Each row of a before or after table is a point. The points were changed in one or more steps. Then noise was added and the rows were shuffled. The steps act on columns, c1 being the first. Write out the steps. A step turns or swaps two columns, mirrors them in a line or flattens them onto one, adds a multiple of one to another, or multiplies or shifts one. Angles are multiples of 10 degrees, from the lower column toward the higher: turns from -170 to 170, lines from 10 to 170 but not 90. Use the fewest steps. Two steps may share a column if one is a turn and the other turns, adds or multiplies; they go together, in the order done. Otherwise the lowest column goes first.
In the rows, 128 means zero.

Before (10 x 3):
[[113 157 112]
 [ 97 203 112]
 [157  79 137]
 [105 142 134]
 [ 83 179 136]
 [110  36 107]
 [136 155 131]
 [ 72 181 110]
 [130 100  87]
 [ 97  66 108]]
After, 10 rows:
[[152  63 110]
 [119 158  83]
 [129 156 138]
 [141 169  68]
 [173 112 129]
 [125 137 102]
 [145 150 112]
 [119  95 161]
 [146 181  98]
 [146  82  97]]
Steps: turn c1 and c3 by 90 degrees; multiply c2 by 0.7

Before:
[[177 125  90 104  80 150]
 [177 123  75 116  76  81]
 [178 155  95 147 170 130]
 [101 186 167 156 139 170]
 [127  99 153 104 129 158]
 [101 145 124 112 161  78]
 [152 110  90 129 135 138]
 [135 159 135 146  79  87]
 [118 149 128 124 169  80]
 [ 99 102 115 138 138  85]
 [110 160 173 110 112 145]
 [116 148 107 133  71 173]]
After (12 x 6):
[[134 160 136 110 208 170]
 [178 156 159  56 134 115]
 [176 122 194 176 155 153]
 [102 187  76  34 193 102]
 [102 144 149 100 110 174]
 [111 159  80 114 159 127]
 [127  98  95 180  85 109]
 [116 148 133 139 193  79]
 [100 101 155 143 101 164]
 [118 149 144  81 114 173]
 [177 124 156 181 147  94]
 [151 111 160 144 105 106]]
Steps: add 1.5 times c2 to c4; turn c4 and c5 by 140 degrees; turn c3 and c6 by 160 degrees

Before, 14 rows:
[[138 172  83 124  88 135 147 121]
 [ 74  88 137 115 115 117 124  81]
 [123 113  85 133 158  89 132 129]
 [145 124 108 103 112  59 158 113]
 [111 130  96 156 112  54  92 159]
 [143  85 107  97  68  87 146 132]
 [153  77  86  98  81  90 142  71]
 [ 85  96 155 177 143  96  63  77]
 [ 95 134 114 159 155  63  70 162]
 [142 157 173 180 141  99 104  64]
 [159 158 190 162  99 139 116 146]
 [117 119 109 178 100 120 128 148]
 [131 158 124 108  68 151  96  83]
 [161 108 147  70 130  91  87  92]]
After, 14 rows:
[[ 99 181  70 162 139 175 150 102]
 [ 86 101 136  82 124 162 143 142]
 [145  93  96  79 175  90 144 144]
 [160 145 146 116 163 186 102 157]
 [127 149  85 157 168 179 116  97]
 [ 92 133  84  78 109 175 184  80]
 [162  88 120  72 158 197  89 160]
 [171 135 104  91 129 176 161 188]
 [163 122 142 148 158  97 189  91]
 [151 127 116 121 181  88  78 138]
 [125 107 115 149 150 135 108  77]
 [130 158 108 120 107 168  91 123]
 [151  86 132 132 169 185 103 159]
 [157 165 132  66 139 129 179  75]]
Steps: shift c1 by 10; turn c2 and c6 by -140 degrees; turn c2 and c5 by -140 degrees; mirror c3 and c7 in the line at 30 degrees; turn c4 and c8 by -90 degrees

Before, 14 rows:
[[134 128 126 102 135 106 115 109 126 139 137]
 [149 135 108 118 135 140 113 140 106 125 121]
 [148 125 132 103 148 120 141 158 139 136 134]
 [156 126 141 139 142 109 106 129 134 119 131]
 [150 160 148 157 130 110 142 110 127 158 138]
 [147 161 131 126 153 100 119 122 131 150 121]
 [ 91 111 110 128 148 123 119 138 102 112 130]
 [161 131 142 136 163 112 136  99 133 137 125]
 [117 133 110 116 157 116 103 156 131 111 130]
 [125 108 121 126 108 128  89 155 137 114 125]
 [114 140 143 109 144 137 117 126 133 105 119]
 [121 122 109 128 122 108 125 136 125 111  95]
 [105 108  83 169 107 150  96 112 163 128 110]
 [ 88  80 118 170 114 158  66 118 152 146  77]]
After:
[[212 127 137 138 150 110 121 131 140 119 124]
 [ 95 146 113 116 149 116 120 150 141 111 136]
 [190 140 116 118 130 139 133 135 118 126 135]
 [187 141 129 103 130 120 128 155 131 137 129]
 [185 155 133 126 152 100 123 105 135 150 125]
 [145 118 122 102 117 107 126 111 133 140 132]
 [227 116 140 136 169 112 128 100 129 138 121]
 [193 147 139 157 151 108 132  97 121 157 121]
 [119 123 122 126 108 128 114 161 152 114 131]
 [ 59 102 101 168 134 149 105 123 167 128 143]
 [ 17 119 113 128 149 124 137 145 113 112 136]
 [ 88 137 143 109 131 138 124 120 135 105 119]
 [108 127 128 129 122 109 129 138 127 111 127]
 [  9  82 143 170 143 158 101 144 173 146 119]]
Steps: multiply c1 by 3; turn c2 and c8 by -30 degrees; flatten c3 and c11 onto the line at 150 degrees; add 0.7 times c4 to c5; flatten c7 and c9 onto the line at 120 degrees

Before:
[[124  78 146 124 123  79  67  95 146 179 106  70 114  98]
 [146 173 118 113 162  91 117 166 184 136 135 144 143 162]
 [125 152  96 123 119 107  84 105 112 150  86  96 131 153]
 [ 84 147 136 228  72 102 127 169 112 121 153 182 168 139]
 [135 126 119 102 122 121 109 127 131 160 124 141  73 147]
 [117 122 147 169 166 155 105  66 131  74 135 165 123 128]
 [149 138 156 115 188 140 129 159 144 171 167  77 111 167]
 [125 127 104 164 172 138 131 120 131 142 107 170  70 121]
 [ 95  96 144 159 151  99 127 122 123 117 123 144 137 155]
 [128 123 160 179 133 119 187 124 164 141 132 176 121 132]]
After (10 x 14):
[[144 123 160 178 136 119 187 124 163 137 126 176 121 140]
 [215 138 155 116 181 127 128 160 144 148 178  78 111 245]
 [165 173 118 113 173 106 118 166 184 120 118 144 144 230]
 [153 153  96 123 126 137  84 106 112 147  80  95 131 204]
 [181 126 120 102 125 123 110 127 132 148 120 141  74 184]
 [ 65  95 144 158 160 117 127 121 124 141 112 143 137 209]
 [187  78 145 124 139 106  67  95 145 170  81  70 114  38]
 [ 52 146 135 228  83  80 126 169 113 151 119 182 167 160]
 [ 42 123 147 169 154 153 105  66 131  94 158 165 123 127]
 [143 127 104 164 166 159 132 119 130 142 128 170  71 107]]
Steps: turn c1 and c10 by -40 degrees; multiply c1 by 2; turn c5 and c6 by 20 degrees; turn c6 and c11 by 40 degrees; multiply c14 by 3

Before, 14 rows:
[[113  91 135 110 146 142 155 143 115 169 146 127 124 157 119  97 177 138]
 [117  98 110 155  93 140 137 125 179 146 118 146 123 123  74 135 131 146]
 [249  94 137 143  93 142 131 164 228 143 110 109 208 158  85 103 134  23]
 [141 115 142 110 120 130 143 111 183 152 130 134 119 113 141 101 139 161]
 [128 126 132 133 103 144 141 125 113 167  66 126 142 158 138 107 120 129]
 [147  94 126 105 107 137 139 107 131  99 107 116 143 129 120 112 185 139]
 [153 110 141 110 100 127 125 137 205 159 100 117 128 178 119 127 148 159]
 [140 123 144 106 147 131 137 124 120  66 118 155 133 127  79 101 126 121]
 [113 156 142 120 147 146 148 111 145 170 130 115 115 135 105 145 154 137]
 [202 106 144 105 106 148 197 131 138 155 145 119 115 121  55 158 128 165]
 [135 200 135 124  89  75 140 119 130 158 140 111 118 128 102 110 123 148]
 [132 113 119 129 116 141 125 168 132 114 111 116 115 123 133 122 129 114]
 [112 109  93 121 117 140 188 137 137 148 119 155 122 149 124 156 130 134]
 [180  94 114 116 230 100 128 136 118 175 137 114 122 145 135 105 185 115]]
After (14 x 18):
[[166  70 111 116  36 153 130 118 119  68 144 108 120 143 135 177 156 117]
 [234  97 143 140 166 105 130  60 227  69 126 103 209 160  83 132 117  22]
 [188 111 143 100 136 129 198 167 137  76  99 129 117 116  55  90 118 164]
 [140 100 138 106 152 104 125 169 204  90 144 123 127 179 118 115 137 162]
 [111 101 112 154 163 113 136 146 177 114 125 144 123 118  72 117 117 151]
 [132 106 141 110 145 127 140 140 183  99 125 119 119 115 140 148 128 157]
 [102  74 133 111 122 133 159 145 115  95 103 118 125 158 120 160 150 140]
 [108 113  96 118 130 114 190 143 135 112 123 165 120 149 130 107 120 132]
 [126 193 136 122 173 168 141 140 128  97 159 105 118 126 105 126 162 150]
 [137 112 116 127 139 108 123 152 136 140 132 115 112 117 136 122 122 112]
 [117 127 131 131 156  71 139 123 113  91 154 118 146 157 136 134 123 131]
 [154 125 145 108 126 118 136 114 118 183 126 143 132 129  79 167 124 124]
 [155  69 128 105 151 103 138 115 135 146 134 110 142 127 120 131 160 135]
 [102 140 138 119 101 117 148 119 144  93 114 121 115 138 106 115 159 141]]
Steps: mirror c1 and c10 in the line at 170 degrees; turn c2 and c17 by 30 degrees; turn c12 and c16 by -20 degrees; turn c5 and c16 by 160 degrees; turn c6 and c11 by -130 degrees; add 1 times c18 to c8

Before:
[[148 114 124 142 138 101  92 113 154 129 144 127  99 117  78 133  94 136
  110 134 105 170 108 100]
 [139  78  87 128 134 102 145 191 101 114  95 106 136  95 145  63 109  95
  186 147 133  82 145 175]
 [132 125 110 122 113  98  88  97 122 140 119 151 134  71 149 146 125 142
  100 168 112 179 115 122]
 [125  77 112 112 135  83 152 165 133  88 115  78 127  93 118  79 120 134
  173 193 181 129 139 189]
 [195 160 122  81 188  83  93  91 145 167  94 160 131 115 118 113 128 169
  122 161 103 154 123 101]
 [153 157 149 149 151 108 115 140 158 157 127 159 159 107 145  90  81 155
  149 176  98 193 107  92]
 [163 157 142 102 105 108  78  97 173 132 107 133 166 106 137 104  83 148
  144 196  85 153 172  97]
 [140  59  90 138  85 135  93 145 140 152 168 152 136 139 117 145 142  91
  117 143 193 172  73 107]
 [139  60 121 150  51 191 119  87  48 154 191 143  81 174  63 114 189  64
  154 101 156 165  18 160]]
After, 9 rows:
[[153 157 151 147 151 107 117 131 157 158 128 159 136 105 149  90  95 157
  145  73  99 202 107  94]
 [138  57  92 139  88 135  95 136 138 152 170 151 128 139 114 144  79  95
  117 114 194 139  73 107]
 [137  60 118 149  53 191 118  76  47 154 191 145 146 172 156 114  67  62
   63 180 155  93  17 160]
 [123  79 114 113 134  84 151 154 132  87 118  76 170  93 174  81 131 135
  117  80 182 134 140 191]
 [164 156 140 102 106 111  78  88 171 129 104 134 144 105 145 103 129 147
  137  52  86 181 170  96]
 [197 161 124  82 189  84  93  86 148 168  96 160 146 118 122 112 109 167
  120 101 103 138 122 103]
 [142  77  87 131 132 102 142 181 101 115  94 108 136  95 189  62 178  93
  145 111 133 119 145 177]
 [148 113 124 141 140 101  93 104 153 131 141 130 152 117 109 132 107 138
   78 141 106 177 105 104]
 [131 125 111 123 111  96  89  85 121 141 120 153 148  69 101 146  83 144
  150  95 112 157 116 120]]
Steps: shift c8 by -10; turn c13 and c20 by -140 degrees; swap c15 and c19; mirror c17 and c22 in the line at 120 degrees

Before:
[[137 110  95 130  96 147 109  92 137 177 119  88 137 109 100 123 110 128
  152  99 105 173 153 132 141 143 115  99 128 167 117 123  98 134 174 122
  125 133 139 113 169 152 101 102 149 148 122 148]
 [137 143 132  94 165 132 128 143 163 122 101 123  84 164 158 129 137 115
  125 164 150 151 124 106 144  84 122 131 150 105 109 139 121  98 142 146
  137 136 106 147 115 132 112 131 136 112  88  96]
 [148 134 147 122 124 119 130 130 143 120 144  88 108 119 113 162 133 108
  108 112 147 121 107 116 128 144 143 113 118 132  99 105 148 112 175 152
  129 135 104 128 120 132  96 168 148 114 122 129]
 [115  89 142 164 118 130 152 122 142 131 135 146 103 153 151 114 171  87
  134 168 127 117 110 171 122 100 139 100 173 123 169 119 107 138 112 160
   98 138 131 115 114 114 145 142 131 126 161  79]
 [151 144 140 134 166 130 155 151 145 148 116 131 122 114 157 110 148 100
  110 166 110 138 125 132 129 126 153 122 167 160 103 144 114 143 122  99
   86 119  70 120 105 137 125 114  99 165 159  93]
 [103  98  97 103 103 117 114  78 118 121 113 101  87 108 162 124 115 128
  120 104 158 108 140 151  95 140  84 145 163 131 134 109 132  89 107 115
   80 116 110 118 164  98 160 124 143 166 135 113]
 [ 81 148 128 161 130 103 118  80 150 124 102 158 149 162 106 122 129 125
  147 154 136 134 160 108  89 155 121 153 131 157 149 152 137  98 169 165
  112 115 109 119 113 131  99 166 141 160 153 139]
 [112 101  87 152 167 101 129 130 111 131 152  94 149 114 129  99 108 102
  157 101 114 127 123 104 160 121 119 135 127 152 144 108 154  96 119 136
  101  83 136 132 146  96 155 145 145 119 121 132]
 [130 135 111 101 153 130 126 143 118 162 129 147 100 129 120 151 145  74
  158 100 145 159  92 150  94  95 116 153 122 146 129 102 117  98 152 152
  131  95 139 147 141 150 151  99  79 129 106 111]
 [149 141 103 108 137 147 107  95 115 116 127 109 116 138 144 136 109 147
  133 110 169 174 113 164 151 115 153  92 128 128 122 115 126 142 107 124
   96 108 136 125 169 149 132 135 113 172  89  89]]
After (10 x 48):
[[138 109  96 131  99 145 109  94 137 177 118  89 137 108 100 124 109 128
  151  98 104 173 154 131 140 143 116  99 153 168 118 158  98 134 174 122
  147 135 139 136 169 149 107 105 138 150 110 149]
 [115  89 141 162 115 130 152 123 140 131 135 146 100 151 153 113 168  83
  132 167 128 118 106 170 122 101 138  98 174 125 170 108 106 138 111 158
   96 142 134  74 116 115 116 141 136 127 228  79]
 [112  99  89 151 167 101 127 131 111 134 151  94 149 116 132  99 107 102
  157 100 113 128 122 103 158 121 120 134 130 153 144 106 156  95 119 135
   90  85 138 122 147  96 124 145 154 121 111 132]
 [139 144 131  93 162 134 130 144 163 123 103 125  86 161 156 126 135 115
  127 161 153 152 123 103 143  81 119 131 146 102 107 150 124  99 141 146
  144 139 105  81 113 132 126 131 127 113   7  95]
 [147 139 104 108 139 146 106  94 114 116 131 109 115 137 142 136 109 145
  132 109 170 174 111 169 151 115 152  92 119 128 121  96 125 144 109 122
  103 107 135 107 168 150 104 134 124 172   7  91]
 [147 135 144 120 124 118 131 130 143 122 143  86 109 120 117 163 131 106
  109 112 147 118 106 116 129 148 140 113 113 132  99 145 150 116 176 151
  151 135 104 151 120 132 109 168 146 115 111 131]
 [ 86 146 131 161 132 100 118  80 150 124 101 159 150 163 106 122 128 126
  147 154 136 134 157 109  90 157 122 155 129 158 149 182 133  98 167 166
  140 113 109 162 114 133 102 167 119 161 204 141]
 [102  99  97 104 103 118 110  78 120 121 111 100  87 108 160 123 114 129
  121 101 158 109 139 151  99 139  82 142 158 131 133 103 132  91 108 116
   71 115 108 137 162  97 112 125 153 164 151 112]
 [129 134 111 102 154 131 126 142 117 163 131 149 100 125 118 152 145  74
  157  98 145 159  92 148  95  96 114 153 138 145 126 104 119 101 154 152
  112  95 139  99 142 152 146  99  83 129  62 111]
 [151 142 140 134 166 129 153 150 143 147 113 129 119 112 156 108 149 101
  108 166 112 141 129 131 130 126 153 120 176 159 100 129 115 143 124  98
  105 117  72 118 102 140  94 115  95 167 220  91]]
Steps: add 0.5 times c10 to c29; add 1.5 times c26 to c40; add 0.7 times c35 to c32; turn c32 and c45 by -20 degrees; turn c37 and c43 by 50 degrees; multiply c47 by 3
